Every row gives one point. Each copy is the shape, with its points in the same order, stretched, turned, moved and blurred by noise. Say if it was mirrored as well.
In the rows, zero is written as 128.

Shape (5 x 2):
[[ 64 166]
 [145 103]
 [147 150]
 [144 126]
 [ 88 140]]
Copy 1 (5 x 2):
[[ 73 106]
 [152 103]
 [134 132]
 [144 120]
 [ 96  99]]
Copy 1 is: only turned
Copy 2 (5 x 2):
[[117  46]
 [147 142]
 [100 150]
 [127 137]
 [128  72]]
Copy 2 is: only turned

Shape (7 x 4):
[[114 141 132 150]
 [158 103 130 115]
 [101 155  93 101]
 [121 166 152 133]
 [130 132 167 118]
 [ 87 135 152 169]
 [129 150 101  96]]
Copy 1 (7 x 4):
[[151  97 135 109]
 [146 167 106 162]
 [ 75 136 159  85]
 [178 129 159  84]
 [186 149 163 125]
 [169  51 162 103]
 [ 96 169 139 103]]
Copy 1 is: mirrored
Copy 2 (7 x 4):
[[117 116 147 144]
 [160 119  69 110]
 [132 190 143 150]
 [ 89 122 147 111]
 [125  98 131  79]
 [102  81 202 151]
 [140 181 104 132]]
Copy 2 is: mirrored

Shape (14 x 8):
[[117 159 139  88 139  94 156 121]
 [126 114 110 161 149 124 123 131]
 [103  57 103 116 107  97 126 130]
 [114 125 109 168 138  83 110 180]
 [132 105 126 177 132  87  96 125]
 [142 162 116  92 136 138 153 135]
 [ 99 113 143 186 124 108 118 145]
 [134 170 150  85 120 132 164 132]
 [125  71 117 141  87 101  96 135]
 [126  90  97 152  73  90 139 128]
 [166 134 145  83 126 117 169 149]
 [160 128 142  86 126  96 166 115]
 [158 145 111  80 121 103 184 105]
 [145 136 120  86 101 100 119 117]]
Copy 1 (14 x 8):
[[138 124 136 111 129  67 121 155]
 [141 124 108 134 116 158  87 119]
 [ 79 113 118  88 132 135 115 115]
 [123  92 121 136 156 160 111 161]
 [145 107  99 117  92 181 123 149]
 [144 118 168 138 123  87 108 129]
 [159 131  92 109 142 166 133 126]
 [155 147 162 122 136  67 142 138]
 [100 110 133 101 112 165 145 116]
 [126 109 150  72 129 147 116 122]
 [134 161 175 130 108  98 145 152]
 [139 155 158 107  84  96 139 157]
 [152 137 177 100  95  75 100 150]
 [119  99 170 114 102  95 144 149]]
Copy 1 is: mirrored
Copy 2 (14 x 8):
[[138 140 228 128 116 107 131 151]
 [ 93 114 109 101 116 120 109 134]
 [ 17 153 177 107 119 169 134 140]
 [ 68 138 144 118  84 140  85  86]
 [ 49 104 118 126 132 151  82 109]
 [174 152 172 130 103 106 130 178]
 [ 57  93 123 126 102 128 137  72]
 [178 134 199 145 100 111 160 160]
 [ 27 138 137 148 127 191 116 117]
 [ 22 109 153 164  86 143 108 158]
 [158 129 201 117  90 166 128 181]
 [130 114 210 120 112 153 111 195]
 [135 121 214 132 101 108 111 233]
 [116 162 195 168 131 145 103 166]]
Copy 2 is: mirrored
Copy 3 (14 x 8):
[[102 149 188 117 152 111 127  97]
 [106 135 114 153 108 121 125 137]
 [139 147 112 163 185 114  64 104]
 [104 139 114 208 105 135 149 105]
 [109 126  71 181 113  94 153 129]
 [111 144 199 107 142 156 124 124]
 [121 129  97 164  93 115 138 100]
 [122 146 205  84 145 154 133 100]
 [147 129  86 168 160 118 106 112]
 [172 159 112 166 157 105  93 118]
 [112 163 179  94 162 182 135 103]
 [112 162 162 100 173 136 130 111]
 [130 176 192 100 179 127 105 133]
 [130 131 157 129 180 116 126 120]]
Copy 3 is: mirrored

Shape (17 x 11):
[[153 161 151 154 121 150 101 118 117 101 177]
 [128 163 124 109 147 163  94 139 114  97 125]
 [112 119 115 118 156 122 145  67 132 146 166]
 [142 148 133 117 139 136  89 105 119  68  88]
 [170  98 116  91 195 182 106  96 109 110 113]
 [181 135 148 104 119 163 100 110 118  50 122]
 [ 99 149 139 124 155 125 170  88 139 146 166]
 [117 118 127 133 159 120 154  94  84 169 143]
 [141 133 183 122 106 160  87 126 139  95 105]
 [115 136  98 120 131  95 131  76 142 182 139]
 [124  91 135  92 208  95 113  71  95 143 161]
 [108 164 149 108 101 152 111 137 142 110 157]
 [118  81 123 117 171 144 110  45  80 110 110]
 [151 112 137 112 113 157 114 169 106  54 150]
 [131 150 119 115 115 159  98 150 158 137 146]
 [139 159 156 134 133 101 150 117 145 138 143]
 [109 146 122 160 133 134 114 143 181 125 140]]
Copy 1 (17 x 11):
[[ 94 153 139 115 152 148 109 159 192 108 129]
 [131 110 175 102 129 113 118 160 167  86 130]
 [134 163  75 162 152 130 124  93 132  65 128]
 [114 119 174 126 141  94 127 200 130 100 125]
 [148 105 115 161 108 104  83 208 172  62 137]
 [ 96 135 160 152 111  92  95 210 163 112  95]
 [115 174  96 156 128 138 125  61 126  77 139]
 [149 137 123 172 150 155 156  88 158  68 139]
 [ 77 123 164 148 122  76  93 171 156 149 138]
 [143 121  77 141 155 130 169  86 120  89 144]
 [177 123  87 182 184 159  84 123 126  37 107]
 [ 99 143 153 110 128 101 111 102 157 118 121]
 [144 149 128 194 171  97 119 173 146  37 125]
 [131 165 189 138 122 110  89 169 175 128  85]
 [120 110 129  96 119 106 115 132 170 131 144]
 [106 140 118 145 123 152 135  96 123 132 141]
 [114 156 121  94 142 117 115 135 131 141 180]]
Copy 1 is: mirrored
Copy 2 (17 x 11):
[[106 161  52 155 132 116  90  82 124 106 157]
 [100 119  78 118 129 112 111  80 109  79 148]
 [ 86 152 111 158 140 162 123 128 145 101  95]
 [105 145  74  83 158  86 112  92 140  79 137]
 [ 51 132  66  82 104 140  98  87 158  93 145]
 [116 165  44  75 126 100  75  54 128 102 150]
 [ 99 129 106 189 122 155 109 132 149  90  91]
 [109 125  91 155 137 174 157 146 170  93 115]
 [131 158  98 109 112 105  78  87 132 110 173]
 [112 178 150 160 136 153 181 157 124 106  77]
 [ 69 165  95 124 157 201  99 153 141  77 123]
 [134 138 107 152 119 125  91  72  98 104 138]
 [ 72 146  81  91 182 151 128 112 208  96 138]
 [142 103  66  85 118 129  55  58 100 138 155]
 [118 132 128 143  90 123 115  88  79 123 139]
 [132 151  98 164 109 129 115 144 122  90  99]
 [106 103 141 158 108 106  93 130 106 135 122]]
Copy 2 is: mirrored

Shape (17 x 12):
[[172 128 153 139 156 165 167 104 157 153  33 137]
 [143 160 175 123 153 114 123 156 164 106 118 118]
 [112 134 139 172 148 116 146 154  87 176 127 163]
 [101 131 138  92 129 103 147 169 137 103  94  95]
 [ 77 153 173 140 159  80 105 112  84  76 113 160]
 [ 85  85 127 170 121  94  70 112 128 172 172 135]
 [127  99 108 121 153 120  97 174 144  81  66  87]
 [111 108 114 152 128 122 136 123 183 155  97 136]
 [136 102  89 123 102 120 125 124 162 116 169 126]
 [ 79 117  75 167 165  28 156 113  86 167 114 144]
 [138 139 138 155  94 105 156 134 149 159  94 115]
 [102 170 108 121 139  90  94 104  95 142 100 149]
 [167 129 194  85 137 114 106 153 119 131 120 150]
 [133 130 164 151 177 108  94 109 132 116 144 128]
 [105 116 123 104 140 168 135 123 153 165 147 116]
 [127 100 141 129 119 132  81 105 132 120  90  89]
 [133 147 148 159 176 123 142 108 133 122 177 130]]
Copy 1 (17 x 12):
[[ 81 174  90 187 141 137  75  90  23 183 108 109]
 [162 194 116 130 109 114 106 101  69 133 119 135]
 [159 167 153  88 152 106  51 127 130 161 100 114]
 [129 184 113 106 157 103 128 140  51 120 155 163]
 [179 129 140 132 115  38  62 133 109  92  97 171]
 [179  71 147  67 129 126  86 152 155 131 158 105]
 [108 157  69 116 163 157 107 159  55  90 138 176]
 [139 120  99 121 166 156  99 109  77 186 136 123]
 [132 117 109  97 134 152 158 124 126 169 149 152]
 [168 102 180  72 181 119  67 177  95 152  88 170]
 [125 172 129 101 138 131 104  86  79 179 154 148]
 [139 106 157 131 152  97 101  97 115 108  94 154]
 [134 176 113 107  76  67 110  93  76 127 125  98]
 [173 135 146 138  95 111  83 145  97 118 112 125]
 [133 127 139 142 154 145 135 134 107 157 152  94]
 [100 120 107 128 108 133 112 126  86  97 172 140]
 [177 162 168 150 107 126  96 145 118 151 105 129]]
Copy 1 is: only turned
Copy 2 (17 x 12):
[[121  96 143 136 159  54 123  91 209 162 129  59]
 [103 120 136 157 127 110 135  52 114 119 150 114]
 [143 130 158 106 196 132 176 127 113 170 139 127]
 [117 137  95 104 103  96 116  69  88 131 107  84]
 [136 146 160 155  85 130 228  89  68 130 128 133]
 [173 139 112 150 155 200 144 164  99  98 105 122]
 [126 116  85 154  77 118 107  68 108 195 127  82]
 [178 129 101 141 155  93 107 114 145 129 136  64]
 [158 146  77 130 123 124  84 135 131 108 135 146]
 [190 195 122 160 182  84 172 147  59 187  83 143]
 [138 101 167 114 165  87 100 110 114 130 121 101]
 [112 157 132 146 125 122 170 160  75 141 132 105]
 [ 68  76 112 140 144 128 171  78 116 120 134 134]
 [124 151 137 186 134 158 166  94 132 122 119 140]
 [125 171  68  87 149 140 103 121 172  92 108  75]
 [117 105 109 143  92 156 112 124 142 120  92  84]
 [138 186 141 152 153 142 145  91 151 115 126 163]]
Copy 2 is: mirrored
Copy 3 (17 x 12):
[[123 173 136  69 193 176 118 132  94 126 143 152]
 [ 85 142 142 138 155 150 117 177 140  93 147 140]
 [151 120 182 145 164 116 133 107 112 130  64 142]
 [142 141 147 125 131 118  81 150 140  84 125  97]
 [132 132 144 169 156  80 112 101 150 109 146 190]
 [131  79 106 175 144  97 105  93  98 163  86 123]
 [129 139 121 103 121 146  37 130 170  81 113 112]
 [144 141  93 109 154 134  98 147  72 150 101 129]
 [140  98  79 133  91 123 137 145 134 144  95  77]
 [231 136 102 198 120 112 105  71 109 144  65 132]
 [150 113 151 115 147 157 115 154  75 127 125 127]
 [149 136 150 153 114 124 114  95 101 163 147 146]
 [ 85 113 189 153 196 129 121 148 172 123 167 119]
 [ 91 127 103 164 155 135 133 112 148 111 129 151]
 [107 141 112 108 130 111 137 117  94 140  91  76]
 [116 110 120 106 139 133  82  96 119 118 153 119]
 [102 132  89 159 133 133 183 117 136 108  95 136]]
Copy 3 is: mirrored
